Every row gives one point. The window is the flat piece filled in between its corners: a triangle in 3 columns, a solid with four corners in 4, and so on. A path goes straight from each point to the next, and from the last back to the first. After which points does the path pass through the window?

Window (4 x 4):
[[ 20  27  28   1]
 [-29 -13  11  -9]
 [ 60  32 -13 -12]
 [ -3 -46  -9  12]]
Path:
(1): [27 37 13 40]
(2): [ 36  19  25 -16]
(3): [ 10 -31   9 -17]
(4): [  9 -23 -23  29]
(5): [ -7 -11 -32  19]
(6): [ 21 -36  17  -4]
(7): [ 48  -1   6 -33]
(8): [ 47  46 -29  19]
(9): [  3   4 -17   2]
(10): [ 18  -9   2 -16]
(11): [ 42  21   2 -25]
(12): [38 41 -9  8]
(13): [24 19 -1 10]
(14): [ 44   3  23 -17]
(15): [ -8 -46   7 -19]
(16): [ -9 -22  -6  17]
Through the window after points: 3, 5, 7, 15

Window (8 x 8):
[[-14  24  20 -23  -3  -9  15   2]
 [ -6  -6 -60  -3  16  30   2 -13]
 [-17   1  26  -2  11 -12  18  23]
 [ 10   3  20  -1  17  19  -3  -9]
 [ 12  -7 -18  22 -14  13   7 -16]
 [ 28 -33 -51 -16  11  -2  10 -27]
 [-24  16  20 -13   9 -10 -28  12]
 [  3  15 -24  29  20   2  10 -22]]
Path:
(1): [ 6  7 17 -6  7 -2 -2  9]
(2): [ 11  14 -35  10  19  -4  -9  15]
(3): [-14  -6 -16  -2   6  18   9 -20]
(4): [-14   7  18   0  12  13   2  -8]
(5): [ 26  20  -4  10  18  21 -13  17]
(6): [ 16   2 -43  -6  15  13  -1   1]
(7): [-10 -16 -33   2  12  11  12 -28]
(8): [ -1   1   8  10   9  11   2 -22]
(9): [ 21   0   5 -13  12  19  -3  16]
(10): [ 6 18 -3 -6  7  5 -1 13]
(11): [-29  -3   5   9  17 -12   1 -14]
(12): [-20  -2  16  -1   5 -20   3 -18]
Through the window after points: 2, 6, 8, 10

Window (9 x 9):
[[-21   0  14 -12  11   4  18  27  17]
 [  8 -35  23   8 -14  -3  28   0  19]
 [ 16  15  -6   2  -8  33  15   0  48]
 [ 43 -10 -29 -17 -21 -23  27   8 -31]
 [-18  24  15   5  12  -7 -30 -31 -40]
 [ -5  -9  -1  16 -15  17  -9  30   7]
 [-13  19 -26  16 -15   0  24 -10  16]
 [-27  -8 -21 -13  28 -18 -29 -32 -25]
 [-35   9  10 -16 -21  37 -27 -55 -60]]
Path:
(1): [  3  -6  24 -41 -29 -19 -20  -1   0]
(2): [-37 -14  -8 -17 -31 -12 -38  -4   7]
(3): [ -7   3  -8  -4  29   2   5 -15 -11]
(4): [ 23  -6 -11   5   6   4  22   4  -1]
(5): [ -9   2  -9  -8 -26 -26   0  19  35]
(6): [-22  16 -12 -26 -32 -10 -26   0   2]
(7): [-17 -13  12  16  22  21   1 -18  -7]
(8): [ -8  -5 -10  22   9  31   6  -9 -20]
Through the window after points: 2

Window (12 x 12):
[[ -7  17  23  10  28  20  16 -11   8 -13 -14  18]
 [  9   3  22  10 -26  -7  -1 -13  -5   9 -20 -34]
 [ 26  18  28 -20  12   7   0  33 -20 -23  16  13]
 [-12 -27 -34 -27   6  15  29  22   8 -34  14 -55]
 [ 15  -5   2  -9  22 -20   2 -12 -22  46 -20  -3]
 [ 47 -23   6  22  20 -17  28 -14 -13  34  17  14]
 [-29  19   8 -23  16 -18   2  -5  -9 -30  11  13]
 [-19   5  16  25  60  -8  23 -24 -27  -4  15 -18]
 [-26  15  16 -12  14  37 -17   5  19   3  14 -15]
 [  8 -15  16 -10   3 -13 -22  21  22  13 -18   1]
 [-18 -41   2 -26  18  12  13  16 -31   4  17 -20]
 [  3   5  13 -21  20  24 -27 -11  25 -33  -4   6]]
Path:
(1): [ -2  -4  28 -21  43  -5  30   0   7   8  18 -27]
(2): [-14 -28  18 -57  18 -11  33   0   4  29  26 -15]
(3): [ -5 -13  -6  21  15  20 -18  16 -33 -27 -10  -9]
(4): [ -5   5  -1  -6   8   4 -19   2 -11  -7   4  -6]
(5): [  2 -14  34 -25  34  -6  33  -3   7   0   8  -7]
(6): [-17 -24  26 -39  21  10   6  14  -2  -5   3 -30]
(7): [  0 -25 -24  10  11   9   8   0 -37   5  21   9]
(8): [ -5  -2   7   9  14  15  -6  -2 -11  -1  -1  -6]
Through the window after points: 2, 6

Window (14 x 14):
[[  6   4   4  18  11  -5   6   6   0  28  -5 -22  12  -2]
 [-16  14   5 -16   0   9  10 -15  18   3 -23 -19  -4  11]
 [ 17   5   5 -12   6 -17   2  -4 -14  12  -1  17  -1  -5]
 [ -4   9  -3   9   9 -15  16  12   5  -6 -11 -14   4  24]
 [-10 -12  -1  -2   6  10  -3  21  11  12  -2   8  15  -5]
 [ -2  10 -28  20   3   1 -10 -17  11 -14  30   1  -4  10]
 [ -3   2 -18   9  -6   9  11 -16 -25 -10 -10 -17  -7  16]
 [ 11   4   3 -21 -28 -11  13 -14 -10  25   1  11  11  20]
 [  7  -2  11   7 -18 -11  -6   3   8   4 -14  -3  13  -8]
 [ -1   2  39 -13 -22   8  -9  -9 -13   7  12   1 -21  22]
 [ -5  -5  13   1  -1  11   8  -2   7 -16  28 -12  13 -12]
 [ 16  27   6  12   1  35   2   4 -16 -15  -6 -15  10  13]
 [ 25 -19   4 -16   9  33 -12  60  43  -9  35 -25 -27 -23]
 [-10  17  10   3 -28   1  22 -13  -6   6   9  13 -20   7]]
Path:
(1): [ 34 -29   1   6  -5  -1  11  -3  10  12   6   2 -11  16]
(2): [-5 14  6 -5 -9  7 -2  0 -4  1  6 -7  8 -5]
(3): [-20  16   6 -14  -3  -2  -4  13 -17   5  15 -37  21   0]
(4): [ 5 -7  8  7  0 11 10 -5 15 -6  8  4  1 -4]
(5): [ 25 -27   8   0 -11   8  21  -9   9  10  -8   7  -1  11]
(6): [-11  14   7  -5  -3  -3  -7   8   1   3  16 -10  -3  -2]
(7): [-11  17  -9 -16  -3 -21 -14   1 -22 -10  10 -15  -2   3]
(8): [ 7  2  4  1 -8 13  8 -6 10  3  2  1 -2 11]
(9): [ 2 -1  2  7  4  8  9 -4  3  0 -3 -4 -5  8]
(10): [-16  22  -5 -10 -10   3 -14  13  -5  -8  10 -25   5 -10]
(11): [  0  12   3  -3  -7   0   4   5  -1   2   3 -15   7   3]
(12): [ 7 -7 -4  6  4  3  7  5 16  7 -4  0 -1 -1]
(13): [  5   2   3   9  -7  18  14 -22  14  -7  -4   0  -8  10]
(14): [ -8  16  -7  -8   4  -3  -8   6   0   2   6 -15   4   6]
(15): [ -6  18   0  -2 -19  -8  -1   0   1  -1  -9 -21   4  -1]
(16): [11 -8  4 10  8  5  8  5  1 -2 -2  3  2 13]
Through the window after points: 3, 13, 15

Window (14 x 14):
[[  2  11  11  17   0   9 -25  28  27  -4   7 -12  24  14]
 [  4  13 -18   5  12 -46   3  13   1   2  -8 -23   0   0]
 [ -6   8  19 -20  15  -4   2 -14  -4 -15   7  -1   3 -29]
 [ 33  -2  -2  12  12  11   1 -22 -10  21   6  19  -4 -21]
 [-17   7 -13   1  24  27 -11  -8  -3 -18  -7 -17 -20  -7]
 [ -7  -9 -15   1 -17  16  22  16  35   2  -9   9  -2  11]
 [-21  36 -20 -19   3  12 -15 -10 -12 -18  21   3 -13  -2]
 [  8  20   4  13 -18 -14   8  -7   5  -3 -10  21 -21  11]
 [ 12  23   0  -3 -29 -22  25  11   9 -40   3  18 -15 -19]
 [-28  24  -2  13  19  -5   3 -11 -21 -17  19  19  29 -18]
 [ 40   3  13   4  13  11   8  -8  -3  10  28  -4 -19  10]
 [  5  30   1  -2 -12  35   1  31 -15  13   3  11 -36  21]
 [  6  60   1  27   9  25  -4   6  18   5   1  12  -5   8]
 [ 18  -5  10 -23  21  17  -7   5 -22 -10  -8 -25  21   7]]
Path:
(1): [10  7 -4 -3 10  2 -6 12  4 -4  3 15 -7  3]
(2): [  7  14  -1   0  28  -9  -3  20  -5 -10   7  22   5   7]
(3): [ -1   9   0  -6 -19  16   5 -15   4  -4  -7 -33   0 -10]
(4): [-5 21  2 13  3  7  3 -6 -9 -4 16 -7 -5 -4]
(5): [ 15   6  -8 -16  32  11  -7   5   7 -13  -5  34   3   0]
(6): [  2  15   3   0  22  -5 -13  15  18  -5  -1   1   2   3]
(7): [  3  11  -9  18 -19  -3   2   7  -6  -5   4 -23   5   1]
(8): [ 10  17  -1  16 -23  16   7  -5  -1   7  -3   2  -9  -2]
(9): [11 -4 -4 -8 25  1  4  5 11 -1  8 15 -5  1]
(10): [ 13  -3  -9  -8  19  -3  -6   5 -10  -3  -1   7   1   5]
(11): [  7  23  10   3  -1  15   2  -6  -4  -2   2 -23   5  -9]
(12): [ -4  20   5  17  -2  13  10   0  -3   0  -1 -10   1  -5]
Through the window after points: 2, 4, 6, 8, 10

Window (14 x 14):
[[ 28   2  25 -21 -14  -5  25   3  -1 -10  -9  -7   6 -14]
 [-27 -10 -28  39  10 -40 -11   3   6   3  12  25 -21  18]
 [-39 -30  26 -13   4  14  10 -34 -24   6  57 -11  -4  41]
 [-15  -2  20 -26  20  23  36  25  10 -37   8  -1   7 -20]
 [-32   3  60 -35  12  11  31  -8 -10  -8 -33   6  35 -11]
 [-17  34  23 -49   2  -7  28 -22  39 -19  19  -1  12 -17]
 [-11 -25 -12  49 -12  -9 -20  12  60   9   7  29 -16  45]
 [-17  11   4 -60  -9  30  24   9   3  11 -21   7  12 -27]
 [  3   8 -15  34  26  -2 -44   9  16   0   0  21 -17  56]
 [-24 -14  -1  25  16  32  14 -54  -5   0  21  -9   8  12]
 [-35   1  38  22  -2  29 -15 -18 -17  13  47  -8  -5 -12]
 [  9  -7  12 -38  16  -5  11   6  18  -9   8  34  49 -21]
 [ -6 -34  -9  11  14 -16 -46  -6  38 -12  -6  11 -31   7]
 [-23 -12 -25  34 -16 -11 -47  13  19 -17   2 -17   9  28]]
Path:
(1): [-21   5  28 -18  50 -19   3 -16   4  23  10 -23   6  -5]
(2): [-17  -5  33 -19 -17  22  19   2   1 -23 -15  27  30  -7]
(3): [-21  -1   9  -2 -28 -10  -3 -31 -21 -23  -2  30   1   2]
(4): [-23  -5  29  -2  21  21  11 -10   7   5   8 -10  13  -1]
(5): [ -8  -7   4  -3  19  -8 -10   6  27   1  -2   0   6   9]
(6): [-15  -1  -4  -1  -4  -1   5  -8   3 -13   6  19  -1  11]
(7): [-11 -34  22 -23 -42  34  -3 -20 -13 -31 -14  35 -17   4]
(8): [ -6  -1  19  -8  13  -8  15  -6   2   6  23 -16  10   9]
(9): [-28 -27  25   0  52 -28  32 -16  22  15  39 -39  -5  -2]
(10): [-15  12   7 -23 -29  23  -7 -12  -2 -19   9  22   9  15]
(11): [-25   7  -4 -21 -18  -2  -7 -18 -19 -32   4  56  17  10]
(12): [ -5  -7  28 -15  19  17  32  12  24  23  12 -38   9 -10]
Through the window after points: 1, 3, 7, 9

Window (14 x 14):
[[  0  11 -13  -7 -39  -6 -13 -18 -14   0  10   9  -2 -14]
 [ 32  -2   2   6 -13 -12   2   2   2  19  -6  22 -33  19]
 [-24  -6  15 -10  28  34 -10  -4  26   5 -46  20  41   3]
 [ 14  13  -7   8 -16  15 -16  11 -32  -2   9   7  -3  -5]
 [  3 -14   3 -43  13  -3  29  14  -5 -18 -26 -35 -16 -42]
 [-13 -16   0  -5 -23   1  14  -6 -34   9  11   1 -18  -3]
 [  2 -29   3 -14  10 -21 -19  14   6 -30  -6 -19 -16 -29]
 [ -7  -2 -26  13  36  38 -20 -32  -6  -6 -17   9 -29   8]
 [ 13 -56 -14  -5  26  -3  43 -15   7  -3  21 -39  17  45]
 [ -7  15   6   2  60   5 -14   3  -2   4 -19   5   5 -41]
 [ -2 -21 -14  -4  -9  30  14   2   9  17  14 -24 -12   0]
 [-15  34   3  13  13   9  -1  16   2  14  -6 -22  -7  16]
 [  6  -6   5  33  -9   3  -1 -15  -8  -9   4 -15   5  -3]
 [ 21  22  25  12  33  14 -16 -10 -11  20  15 -17 -22  21]]
Path:
(1): [  4  -2  -3   0  -7  15  -7 -14 -11  21  -4 -13  -4  -5]
(2): [ 14   5 -45  -4   2   8 -23 -16  -7  37 -30 -20   9 -35]
(3): [-16   5  47   9  29  16   4  12  -1 -32   5  25 -21  13]
(4): [  9 -13  15   0   0  13  14 -18   4 -17  20   4  -4   4]
(5): [ -3 -11 -21   3  15   4 -13   0 -23  21 -23 -17 -13  -4]
(6): [  5 -18 -11 -12   8  11  -5   5 -17  18 -11 -19 -17  -4]
(7): [  5  12  16  -8  14  -1  18 -11   6 -23   3 -14  -4 -12]
(8): [-6  7  1 -2  9  8  8  4  7 -4  5 -1 -2 -8]
(9): [ 13 -46  10   6  41  14 -18  -9 -13  10 -39 -32   1  13]
(10): [ -6 -17   3  12   1   0 -15 -18  -6  -4 -18 -41   3   7]
(11): [ 28  -5  -2  -5  22   5  36  19   4  -7  44  32 -14  -7]
(12): [ -1  11  -7   5   8  -3   8   4   2 -17   6  22  -6   7]
Through the window after points: 6, 10
